Every row gives one point. To make a cloud, some directions were put in groups of two or more. Within a group, all points are equally far from the middle, so they leave a hole (a ring in 2 directions, a hollow ball in 3). The other directions are filled evenly. Then the cloud was stretched, turned, moved and blurred a little. Count the holes, and give their numbers of directions, smallest first.

Cloud (21 x 3):
[[-22  49 -11]
 [  8  35  36]
 [ -2  69  34]
 [-21  49 -12]
 [ -5 -19 -28]
 [ 37  36   3]
 [ -8  57  32]
 [-18 -30 -21]
 [ 27  31 -20]
 [ 35 -35   2]
 [-26  38   0]
 [ 33 -16  -8]
 [ 16  10  35]
 [-24  50  11]
 [ 35 -33   3]
 [ 20  27  33]
 [ 37  46  10]
 [ 35 -16   8]
 [-24  38  -8]
 [-15  41 -22]
 [ 28   7 -18]]
Holes: 1 (2)

Cloud (51 x 6):
[[ 22  -8  10 -10  42  33]
 [ 26 -12  48 -34  30  -4]
 [-51  19  39 -29  28   7]
 [  0 -36 -46 -37 -22 -54]
 [ 25  13   9 -29  57 -29]
 [ 27 -34  10  25   6  12]
 [-30 -29  26  -6  30 -41]
 [ 48   5  25  43  18  -5]
 [ 16 -29  43   5 -27 -24]
 [ 25  -1  -6 -19 -24  26]
 [  1  24  60  -6  18  -9]
 [ 18 -46  19 -25 -15  20]
 [-43 -38 -11  32  15  -1]
 [-34   7  25 -74  -3 -41]
 [-52   2 -22 -21 -14   9]
 [ 38  -7 -13 -39  10  21]
 [ 44  18  -6 -45  37 -18]
 [ 16  17 -35 -51  32 -29]
 [ 33 -15   6   1 -22  24]
 [-15 -17 -39  18 -20  21]
 [-48 -47  -5 -18 -26  -8]
 [-32 -11  52   3  41   3]
 [-11 -55  -6 -24 -15 -39]
 [-17  27  29 -51 -13  15]
 [ 14 -33   1  31  34 -31]
 [ 39  -8  48  -2 -13 -26]
 [ 59 -13  27 -22  -6 -26]
 [  8 -45 -28   5 -18 -17]
 [-58 -13   7 -22  42  -4]
 [ -2  38  33 -30  -9 -48]
 [  1  13  13  26  47  25]
 [ 27  -7 -30 -30 -40 -26]
 [ 31 -17  28  21  19  21]
 [-36 -37  -3 -11 -48   8]
 [ 14 -15 -37 -33  50 -26]
 [ 37   1  32 -67 -10  -2]
 [-49 -38 -30 -10   0   5]
 [ 29 -23  -3   3  43  -8]
 [ -8 -51  11 -41  52   2]
 [-19  10  -5 -29 -45  -8]
 [-19   8  43 -75  48   9]
 [-15  35  20 -31 -20 -28]
 [ -4   3 -20 -67 -34 -17]
 [-31  25  53 -18  -7 -11]
 [-13  -7 -34  17  29   4]
 [ 39  28  -6   1 -11  -5]
 [ -6  25 -34  25 -16 -24]
 [-24 -54 -25 -48 -16 -35]
 [  9  30  19 -73   2 -16]
 [-11   2  54  24 -20 -64]
 [ 13  21 -23   7 -36 -12]]
Holes: 1 (4)

Cloud (72 x 8):
[[-16  -8  18  24   1 -50 -52  34]
 [-28  17  54  20 -17 -25  -1 -54]
 [  2  12 -25  -2   9 -18   6 -80]
 [ 22 -23  17  -1  42  16 -27 -29]
 [-12 -46 -26 -15 -39  -1 -26 -35]
 [-11 -58  26 -28  67 -34 -13 -39]
 [ 27 -62  35 -12  26 -20  24 -32]
 [ -1 -44 -31   9   6 -24  13 -21]
 [ 12   0 -21   5 -50   4  24 -18]
 [-27  66  31   0  16 -37 -12 -32]
 [-23  26  41  12   9   3  -5   1]
 [  0 -34   7  -2  27  28  25  54]
 [-16 -14  12 -67  40  -9  68 -33]
 [  6  32   3   8  -9  -5  34  25]
 [ 32  -7  16 -13  37 -51 -28 -35]
 [-21  26  21 -18 -52  40  13 -30]
 [ 18  23  47  10  37 -10  16 -13]
 [ 14  52  17  38 -22 -27 -23 -10]
 [ -4   1  36  -4   9 -25  40  37]
 [ 14   6  30   9  15  20 -55 -60]
 [-24  16  58  25   7 -19  59  23]
 [-65  13  51  -9 -25  13  28  -7]
 [-50  10  66  -2  -5   5   7  -3]
 [ -2 -16 -20 -40  23  29 -50 -29]
 [ 38 -51  36  11   0 -50 -23 -20]
 [-11  74  15  11 -10 -13  -9 -11]
 [  0  -7 -15   2 -32 -29  52  15]
 [-45 -27  29  -4  21 -19   3 -21]
 [ 12  42   6   9  16 -33   6 -88]
 [ -2 -10  78  -5  40 -38  16  52]
 [-47 -16  43 -19  -1  16  24  19]
 [ -6 -18   3 -12 -12  62 -13 -56]
 [-42  -1  66   0  20  -8 -25  -3]
 [  5 -11  77  18  -1   2  -7  24]
 [ -6 -44 -33  29  10 -38  14   9]
 [ 17  50   7  33 -10  -9 -34 -28]
 [-23 -35 -17 -12 -41  -6  52 -62]
 [ 16 -49  26  -3  31 -30 -19  19]
 [ 30  36  72 -11 -10   7   7  -9]
 [-60  19  44  15  -6   3  23 -16]
 [-37 -16  41  25  50   1   1 -28]
 [  2 -41  28 -21  28 -38  39 -24]
 [-23  11 -35 -35   6 -20  50 -20]
 [  8  30   6 -22 -20  -4  44 -20]
 [ -7 -10  25 -24  59 -52   4  -9]
 [  5 -26  -3   0 -15  -9  58 -13]
 [ 20  20   8  -5  51 -43  26  31]
 [ 19   6  10  -6 -59 -58  12  -2]
 [ -3  62 -17   6   1 -27  -7 -16]
 [-22 -10  47  23 -18  21 -23 -20]
 [  9  32  -8  -3 -28  18 -11  -4]
 [ -6  -3  -7 -21 -10  29  -3  -6]
 [-24  12 -22 -18 -11  16   9 -12]
 [ -9 -30 -18  15 -12  17  10 -28]
 [  0 -35  -2  17  -7 -46  59  10]
 [  6 -23  17 -19  36 -30  48 -40]
 [ -3 -17  -2  -2   9 -59 -16 -27]
 [ 14   4 -22   6  14  27  -2 -18]
 [-38 -31  -1 -21  16   6  50 -43]
 [ 14 -58  23 -20   5 -10 -12 -21]
 [ 17   6 -67 -24 -15 -26   3  -7]
 [ 17 -27 -68   1  34 -40  28   7]
 [  5  34  32  11  50 -34  36  34]
 [-31 -41  10   7  46  -6   8 -43]
 [-35  11  29  -2  -3 -18  68  32]
 [-46  -4  -3   5  33   2  24 -29]
 [  5   9  73 -24  11 -22  30   3]
 [  0  25  48 -39  21 -48  -8 -23]
 [ -8 -23  -8  28  -8  -3  12 -63]
 [-14   4  44  54 -13 -26   3  23]
 [  8 -56  19  -1  49   8   1  34]
 [-23  52  43 -23   8 -57   0  -5]]
Holes: 0

Cloud (100 x 9):
[[ 44  14  51 -19  -3  33  39  -8 -61]
 [-51 -14  19  19  29  30   3 -34 -14]
 [-42  22   4 -19  26  46  24 -19  31]
 [ 19   9 -40 -22 -20 -40  21 -20 -34]
 [  1  15 -38   8 -21 -35  40  39  17]
 [-44 -17 -15 -19  38  17 -34 -31 -35]
 [  0  11 -29  -3  17 -83  41  13  -7]
 [-32 -19   5 -10 -45   9  -5 -30 -28]
 [ 16 -25 -38 -11 -25  72  -2   6 -22]
 [ 28  -2  31  -6   8  11  31 -22  44]
 [-36  15  12  10 -41  33 -22 -15  -3]
 [ 11 -65  -7   8  22  -7  -6 -19 -28]
 [ -4  37  50 -15 -10  54  -2  17  20]
 [-15  16 -37  -7  13 -47  42 -19  37]
 [ 26   8 -71  28 -30  21  37 -30   3]
 [ 20 -21 -42  11  -6  38  11 -22 -45]
 [-17 -54 -35  38 -16  29  13   9  42]
 [ 14  21  -6  -4  21  22  40 -35 -50]
 [-10  56   0  -8 -53  17  51   0   3]
 [  9 -50  48  -2 -34  18 -18  43 -27]
 [ 30   1   5 -44 -20 -13   9  33   5]
 [ 12  33 -37  26 -42  24  24 -14  21]
 [  0  -2  -5 -45  -5 -10   4  36  -7]
 [ 20   4 -46  -2  -9  16  23 -57  21]
 [ -5 -50  -9 -32  32  23   9  17 -22]
 [  5  42 -32 -40 -55 -15  70  10 -15]
 [ -4  31  -9 -41 -36  19  34  30 -10]
 [  7 -70  25 -12 -23  52 -21 -25  11]
 [ 30 -51 -21  10 -10   8  31  39 -46]
 [ 42   8  -6 -17 -26 -34  41  44  15]
 [  6   9   0  30  -3 -53  16   8 -29]
 [-14 -28  -7   3 -36   5  20 -54   1]
 [ 28  13   0   2   8 -30 -27 -12 -28]
 [ -4   4  -2 -64  16   6   7 -13 -27]
 [ 40   7   3   6 -13  45 -41  -8  34]
 [ 37 -12 -19 -37 -68 -30  43  -8  12]
 [ 11 -10   3 -11  17  37   3  47   6]
 [ 34  11  -7 -16   4  38  21   6 -36]
 [-17 -39 -12  46  12   7  21  -6 -28]
 [  0  -7 -46 -14 -31   1  -3  14 -38]
 [  4 -55 -28  31  43  -3  -4  24   2]
 [ 70 -53 -25 -10 -12  13  17   5  -2]
 [-27 -29   0 -15 -65  19  -4  -3  -7]
 [-60 -24  -3 -20  30  -5  -4   4 -42]
 [ 32 -51  60 -21  26 -14  51  25 -33]
 [ 13 -10  49  26  18   9  15  10 -15]
 [-50 -60  23  32  37 -25  -5   3  29]
 [ 19  19  13 -45 -46  11  -2 -37  14]
 [  3  41 -36   8 -13 -30  46  25   9]
 [ 72 -12  -1 -15 -64  43  23  -4   6]
 [-14 -11 -24  -6  43 -23  35 -10 -14]
 [ 59 -37  31 -20  10   2  41   4 -48]
 [-21  -7  44 -37  -6  21  13 -40 -31]
 [ 27 -31  -6 -17 -40 -42  27 -15  38]
 [-25 -18  65 -12  34  -6 -57 -17   8]
 [-17  26 -15 -34  19  -7 -17 -14   4]
 [-16   8 -46   4  32 -52  39 -30  -8]
 [  7 -40 -20  39  19  32 -32 -29 -30]
 [ 34 -41   6 -57 -36 -35  49   5 -71]
 [ 13 -13  39 -23  31 -45  13 -21 -24]
 [-11   2   9  15 -17  55  19  -6  21]
 [ 32 -31  34 -65   6  -9 -11  -6 -51]
 [ 10  17 -34   5  -8  12  61  26  -7]
 [-21 -40  35  -9   2   7 -33 -29  21]
 [  1 -15  22  16 -19  10 -35  25  44]
 [ 13  11 -42 -13 -25  12 -40 -21  -6]
 [-21  35 -29  25  25   5 -14  11 -14]
 [ 13   3  20 -13  21   7  68   2 -55]
 [  3 -28 -10  49  -3 -11  47 -12 -26]
 [-44 -47   0   5 -11 -24  -6   6 -30]
 [ 14 -44 -61   5 -22  18  36  -7   7]
 [ -8   3   4  -9 -59  -9  20 -38 -19]
 [ -9 -53 -63  14  -4  26  -3 -15  24]
 [-37  47  25  29  18 -30 -15 -29  -4]
 [ 11  20   2 -31 -35  31 -16   5  11]
 [ 37 -22 -37   5 -14  29  22  -9 -45]
 [  7 -39  28  30 -14  46 -29   2 -23]
 [-46 -36  -9   6 -24   2 -21 -32 -30]
 [ -6  -6 -39  12 -13 -58  22 -31 -39]
 [ 24 -54  28 -25 -16 -15 -28  29 -47]
 [-45 -23 -30 -33  21  -9  13  21   1]
 [ 13  19 -31   0  10   8  34 -45  29]
 [ -2  26 -15 -13  13   4  70 -15  24]
 [ 56 -21  -4 -18 -19 -67  34  34 -35]
 [  7  27   8 -65 -18  17  -2 -19   5]
 [  3 -45  56 -41  -7  22  23 -13 -29]
 [ 40 -20  32  -8 -41   7  56  32 -66]
 [ 29 -12  65 -16  -4  54 -30  10 -50]
 [ 10  12 -22  45 -33  24 -23 -20  41]
 [ 22  12 -14  -4 -32 -21 -18 -31  41]
 [-59  16  33  41  20   9 -60  -2  27]
 [ 59  -6 -32  14   9  12   2 -33  -8]
 [ 17 -48   9  21 -41  43  15  -8   5]
 [ 36 -21  19 -14 -41  37  40 -38   4]
 [ -8  43  -9  -9 -38  19  59  29   6]
 [ 33 -52 -16 -31 -25 -40   5  17 -45]
 [  5  21 -44  13 -16   5  50  27  -8]
 [ 13 -13   1  -3   7  24  37  27 -53]
 [ 26 -16 -31 -44 -21 -32  72  -6   0]
 [-10  48  57   6   8  53  26 -24   0]]
Holes: 2 (2, 2)
